Rows are points. Each copy is the shape, with its points in the same order, stretched, turned, moved and blurred by noise. Is it also mirrored, or only turned?
(in the rows, 128 means zero)

Shape, 8 rows:
[[166  87]
 [108 141]
 [ 60 200]
 [ 90 133]
 [152 117]
 [118 157]
 [ 91 137]
 [160  95]]
Copy 1, 8 rows:
[[192  80]
 [122 128]
 [ 63 185]
 [104 117]
 [173 110]
 [130 147]
 [104 122]
 [184  87]]
Copy 1 is: only turned
Copy 2:
[[111  72]
 [137 141]
 [169 213]
 [161 138]
 [118 104]
 [129 147]
 [160 143]
 [110  73]]
Copy 2 is: mirrored
Copy 3 (8 x 2):
[[171  93]
 [103 135]
 [ 45 184]
 [ 88 126]
 [151 121]
 [113 157]
 [ 91 128]
 [164 100]]
Copy 3 is: only turned

Shape, 7 rows:
[[148 125 128]
 [117 133  91]
 [169 176  81]
 [ 81 109 213]
 [122 139  92]
 [121 136  65]
 [115  93 103]]
Copy 1 (7 x 3):
[[148 126 121]
 [113 106  91]
 [152 163  46]
 [ 92 133 223]
 [118 112  82]
 [112  97  59]
 [122  80 117]]
Copy 1 is: only turned
Copy 2:
[[146 119 133]
 [138 138  90]
 [178 182 117]
 [ 49  78 162]
 [135 143  92]
 [155 151  59]
 [135 100  81]]
Copy 2 is: only turned
Copy 3:
[[110 102 111]
 [138 148 105]
 [ 79 156  70]
 [137  68 211]
 [130 145 104]
 [143 159  82]
 [163 116 109]]
Copy 3 is: mirrored
Copy 4 (7 x 3):
[[129 105 137]
 [119 148 105]
 [128  95  65]
 [ 64 116 218]
 [123 142 100]
 [129 164  81]
 [138 165 139]]
Copy 4 is: mirrored

Shape:
[[ 91 135  97]
 [104 108  78]
 [156  72 213]
 [ 97  84 124]
 [ 93 159  87]
 [141 172 143]
 [ 95 107 126]
 [144 105  86]
 [132 166 178]]
Copy 1:
[[143 169 101]
 [130 150  81]
 [212  58 139]
 [175 127  82]
 [128 181 117]
 [141 139 170]
 [171 143  96]
 [120 119  91]
 [170 134 177]]
Copy 1 is: mirrored
Copy 2 (9 x 3):
[[104 119 101]
 [107  85 103]
 [226 126 167]
 [155 105  90]
 [ 80 131 116]
 [109 164 184]
 [145 126 104]
 [111  69 148]
 [143 176 177]]
Copy 2 is: mirrored

Shape:
[[105  61  82 152]
 [126 160  90 109]
 [ 98  60 145  70]
 [132  93 165 143]
 [165  63 115  70]
 [ 78 142 160 133]
 [122 150 168 162]
 [119 126 100 168]
 [119 145  93 119]]
Copy 1 (9 x 4):
[[ 79  63  65 130]
 [163 150  90 106]
 [ 69  91 149  51]
 [ 91  93 155 142]
 [135  58 145  64]
 [ 83 164 133 141]
 [114 144 149 175]
 [126 107  82 162]
 [145 133  90 119]]
Copy 1 is: only turned
Copy 2:
[[148  86  73 156]
 [158 175  96 114]
 [ 87  82 101  63]
 [107  93 153 134]
 [166  80 113  47]
 [ 60 146 124 138]
 [ 90 142 167 165]
 [150 134 109 171]
 [149 162  92 119]]
Copy 2 is: only turned

Shape:
[[ 75 163 129 122 180 158]
 [121 116 143 120 166  59]
 [163  72 106 163 188  78]
 [107 100 132 130 148 145]
 [130  61 110 120 100 154]
 [ 78 159 148  89 150 155]
 [ 98 178 116 135 157 159]
 [ 87 123 158 155 168  68]
 [ 90  78 155 184 109 148]
 [179 146  92 137  77 111]
 [166 102 165 119 106 110]
 [138 119 211  71 164  73]]
Copy 1 (12 x 6):
[[ 73 139 137 130 153 203]
 [ 79 105 145 110 168  96]
 [151  59 129 119 185  90]
 [116  93 154 111 122 168]
 [148  66 142  77  76 147]
 [ 62 150 150 101 128 197]
 [ 97 147 117 133 132 191]
 [ 55 100 158 152 154 117]
 [109  69 180 157  71 156]
 [162 133  98  98  78  95]
 [135 119 177  82 108 107]
 [ 67 147 211  68 180 112]]
Copy 1 is: only turned
Copy 2:
[[157 143 193 111 143  68]
 [ 67 152 145 144 149 129]
 [ 73 127  75 188 166 107]
 [130  97 145 130 147 113]
 [122  52 102 108 136 144]
 [156 135 200  83 138 112]
 [160 146 166 107 120  73]
 [ 74 143 181 164 133 103]
 [121  51 158 164 106 119]
 [108 124  65 100  74 145]
 [109 109 109 135 113 193]
 [ 96 164 171 135 158 205]]
Copy 2 is: mirrored
Copy 3 (12 x 6):
[[ 75 161 126 106 165 124]
 [143 104 130 119 149  56]
 [180  91  85 170 179  88]
 [105 111 130 144 144 138]
 [122  71 120 145 111 176]
 [ 72 152 157  87 141 137]
 [ 87 176 101 106 137 135]
 [111 115 126 144 145  43]
 [ 91 103 123 199  98 124]
 [164 129  67 110  61 143]
 [167 115 152 140  96 119]
 [164 125 213  97 152  64]]
Copy 3 is: only turned

Shape:
[[ 48 123 145 157 122 117]
 [117 167 132 154 112 104]
 [133 123 157 128 131 249]
 [126 127 169 163 133 111]
 [156 154 115 147 114 104]
 [ 64  97 116 160 104 146]
 [155 131 126 127 196 106]
 [160 173 119 121 127 139]
 [150 102 124 150 108 110]
 [133 100 144  92 161 138]]
Copy 1, 10 rows:
[[ 59 117 106 140 137  88]
 [121 168 109 133 113  86]
 [107  95 187 140 147 207]
 [122 117 152 138 135  81]
 [154 154 113 134 101 101]
 [ 71  93 108 160 102 124]
 [176 101 109 125 164  88]
 [160 159 120 113 122 125]
 [141  97 136 142  83 106]
 [139  73 133 100 138 124]]
Copy 1 is: only turned
Copy 2 (10 x 6):
[[ 80 113 180 143  90 134]
 [114 152 137 101 108 102]
 [141  89 106 120  62 226]
 [146 132 160 126 123 123]
 [128 141 107  99 130  92]
 [ 85  75 152 145  76 135]
 [131 135 134  89 199 139]
 [124 157  90  90 125 129]
 [139 106 119 135 131  99]
 [120 126 120 143 163 173]]
Copy 2 is: mirrored

Shape, 13 rows:
[[ 74 162 102  99 114 112  68 179]
 [ 97  80 162 132 162 134 132 154]
 [132  87 142 176  97 192 103 123]
 [157 157 125 137 169 183  78  97]
 [169 108  82 166  77 184 101 150]
 [135 167  99  98 154 116  95 133]
 [ 84  87 174 171 108 159 147 124]
 [155 130 125 175 103 120 166 156]
 [113  82  75 174  76 129 110 135]
 [143 184 104 114  98 176  85  87]
 [128 143 127 145  99 124 133 154]
 [127 126  99  99 165 208 155 123]
 [162 128 142 114 106 154  79 111]]
Copy 1 (13 x 8):
[[138 204  49  85 150 115  83 130]
 [ 97 123 111 131  94 156 114 157]
 [161 123 147 167 122 132 124 201]
 [179  99 111 129 186 165 152 143]
 [210 116 140 173 115 125  66 164]
 [159 153 100  96 162 146 110  95]
 [109 140 132 167  86 125 160 187]
 [129 139 162 198  95 123 101 110]
 [166 141 113 149  72  85  87 152]
 [195 155 129 104 188 118 144 139]
 [136 158 134 161 118 123  97 120]
 [182 141 125 113 108 197 145 151]
 [146 128 144 112 168 124  91 158]]
Copy 1 is: mirrored
Copy 2, 13 rows:
[[132 165  78  92 134 147  55  66]
 [137 130 166 129 176 118  93 142]
 [138 122 130 158 123 168  86 183]
 [171 162  71 100 134 168 140 183]
 [126 106  72 176 129 186  96 139]
 [152 164  72  94 151 149 133  97]
 [109 116 184 137 124 137  85 172]
 [ 75 123 125 180 141 135 125 129]
 [134  96 109 163  97 125  65 108]
 [139 157  66  85  96 209 136 140]
 [ 97 141 114 145 137 152 108 111]
 [138  88  92  71 183 178 140 169]
 [162 167 110 135 121 200 123 128]]
Copy 2 is: mirrored
Copy 3:
[[ 83 118  65  96 142  98  76 162]
 [114 130 147 135 162 168 155 177]
 [118 150 161 140  57 181 136 149]
 [155 145 110  76  96 196  87  92]
 [102 111 138 112   7 144 137 100]
 [126 114  92  80 143 113  80  97]
 [119 171 162 180 130 165 152 175]
 [129  95 113 163 102 118 155  95]
 [ 57 110 158 158  69 123 119 112]
 [151 171 113  83  76 120  65  88]
 [126 114 102 139 111 104 126 127]
 [122 201 148  62  94 173 159  94]
 [156 121 144  90  89 124  86 138]]
Copy 3 is: only turned

Shape (12 x 9):
[[182 192 148  95  96 130 165 141 150]
 [ 85 123 101 157  78 139 116 122 134]
 [114  78 182 153 157 186 151 138  86]
 [139 116 115 113 146  86 141 110 142]
 [205 141 152 100 133  86 173 142 109]
 [105 176 128 103 156 186  69 125 119]
 [216 126 189 135 183 109 189 151 164]
 [ 91 149 127 150  90 102 143  85 104]
 [ 64 133  62 104 117 186 174 155  97]
 [111  63 173 116  69 139 108 164 126]
 [148 179 158 145 168  75 137 157 126]
 [ 38 127 176  94 154 133  84 114 152]]
Copy 1:
[[137 163 112  49 109 124 188 187 162]
 [ 93 156 122 163 136 135 135 125 144]
 [183 115 137 190 132 156 108 142  31]
 [ 86 116 141  94 101 101 140 128 107]
 [143 114 144  51  82  81 168 166 132]
 [131 206 148 116 173 152 124 145  87]
 [167  67  88  46 125 131 174 150  80]
 [ 81 153 165 153 118  82 173 148 139]
 [113 204  89 187  62 110 103 137  91]
 [143 115 142 163 138 185  73 170 119]
 [117 123 101  68 160  66 169 149 121]
 [ 81 153 145 160 182 173  85 174  52]]
Copy 1 is: only turned
Copy 2 (12 x 9):
[[ 69 136 144 108 153 128 174 112 125]
 [139 123 104 133  93 159 139 148 119]
 [148 144  93 100 100  83 104  65 101]
 [100 118 126 130 147 115  97 123 150]
 [ 90 110 154  99 178 105 118 100 118]
 [108 223 128 110 100 130 143 150 124]
 [ 85 125 117 114 200  88 114  36 141]
 [102 110 109 122  99 149 106 150 106]
 [142 141  80 115  84  75 164 170 124]
 [165 100 159 152  95 129 132  86 114]
 [ 84 146 127 153 189 125 108 121  91]
 [ 97 175 135 182  86 107 100 105 130]]
Copy 2 is: mirrored
Copy 3:
[[126 202  81 114  83 144 125 158  95]
 [100 107  95 199 146 124 141 106  76]
 [156 105 127 173  43 112 171  97 168]
 [ 84 150 121 139 132 105 140 135 146]
 [ 99 209  80  83  72 100 140 122 142]
 [182  92 157 145 118 142 177 150 109]
 [138 192  86  98  60  83 108 160 189]
 [ 99 170 117 208 130 104 172 114  85]
 [113  99  80 191 111 209 211 127 132]
 [ 73  86 114 142  60  99 117  94  85]
 [124 170  79 120 109  58 172 162 126]
 [117  65 202 190 101 103 181 190 110]]
Copy 3 is: only turned

Shape (16 x 11):
[[108  96 177 153 122 104 138  62 137 137 131]
 [143  51 157 155 164 121  98  80 175 145 100]
 [124 145  75  85 115 103 162  75  96  99 110]
 [141 169 147 128 155  63 146 113  95 131  78]
 [ 99 154 115  94 115  81  99  91  41  95 116]
 [129 143 219 115 118 159 150 198 155 129 141]
 [ 66 176 166  96 140 157 175 182 103 113 101]
 [130  96 156 179  99 108 113  50 148 119 114]
 [ 98 124  74 149 115  79 122 143 114 109 156]
 [116  83 124 175 112 101  90  45 147 160  56]
 [107 209 114  97 131 121 125 109  96 160 136]
 [111 194 170 121 112 150 172 200 172  67 163]
 [132 161 183 178 129 194 170 189 126 102 137]
 [ 78 158 116 138 163  96 116  75 120  88 128]
 [135  73 142 159 163 103 130  34 106 164 113]
 [134 168 110  98 147 122  98 107  85  97 110]]
Copy 1 (16 x 11):
[[114  67 140 138 167 128 105  60 113 123 106]
 [159  68  81 155 169 100  58 112 164 141 105]
 [142 122 116 142 142 100 226 140  93  92 112]
 [ 88  61 134 121 122 120 188 131 169 136  86]
 [ 88 115  95 104 110  87 196 115  74 121  80]
 [139 125 182  89 134 186  77 146 128 171  79]
 [ 84 125 177 128 162 165 156 190  99 157  47]
 [119  89 134 148 151 108  90  48 147  88  98]
 [110 124 141 172 103  59 143 131 125 141 142]
 [118  83  89 175 156  98 117  57 166 115  63]
 [ 94 125  92 137 101 166 167 135 103 134 117]
 [105 166 220 108 132 163  97 180 139 125 110]
 [142 117 201 136 117 174  97 184 141 110  40]
 [ 56 100 119 139 154  93 121 138 118  94 100]
 [134  31  83 171 153 100 133  88 127 123 114]
 [110 122  87 113 107 101 173 161 113 106  74]]
Copy 1 is: mirrored
Copy 2 (16 x 11):
[[122 127 108 108 108 135  95 104 167  68 148]
 [145  96  86 118 152 159  92 122 211  90  93]
 [122 100 104 121 100  76 103 102  45 154  97]
 [ 87  91 133 131 116  78 140 170 119  91 112]
 [ 84  71 138  91  79 114  63 158  45 138 125]
 [ 82 168 142  89 148 213 180 140 117  76 127]
 [ 27 179 115  74 144 143 157 158  65 139 125]
 [141  99  91 157 108 144  78 113 156  72 135]
 [105  76  99  99  99 136 140 151  93 177 177]
 [114 103  67 162  97 120  68 137 198 125 102]
 [127 161 145 113 107 100 115 169  75 146 122]
 [100 161 104  88 146 188 213 147  35  94 163]
 [ 62 169 121 138 189 187 162 141  96 100 163]
 [128 114  76  91 124 100  87 164  92 113 153]
 [133 103 125 127 141  93  56 105 196  96 119]
 [123  97 125 123 129 125  86 170  60 137  95]]
Copy 2 is: only turned
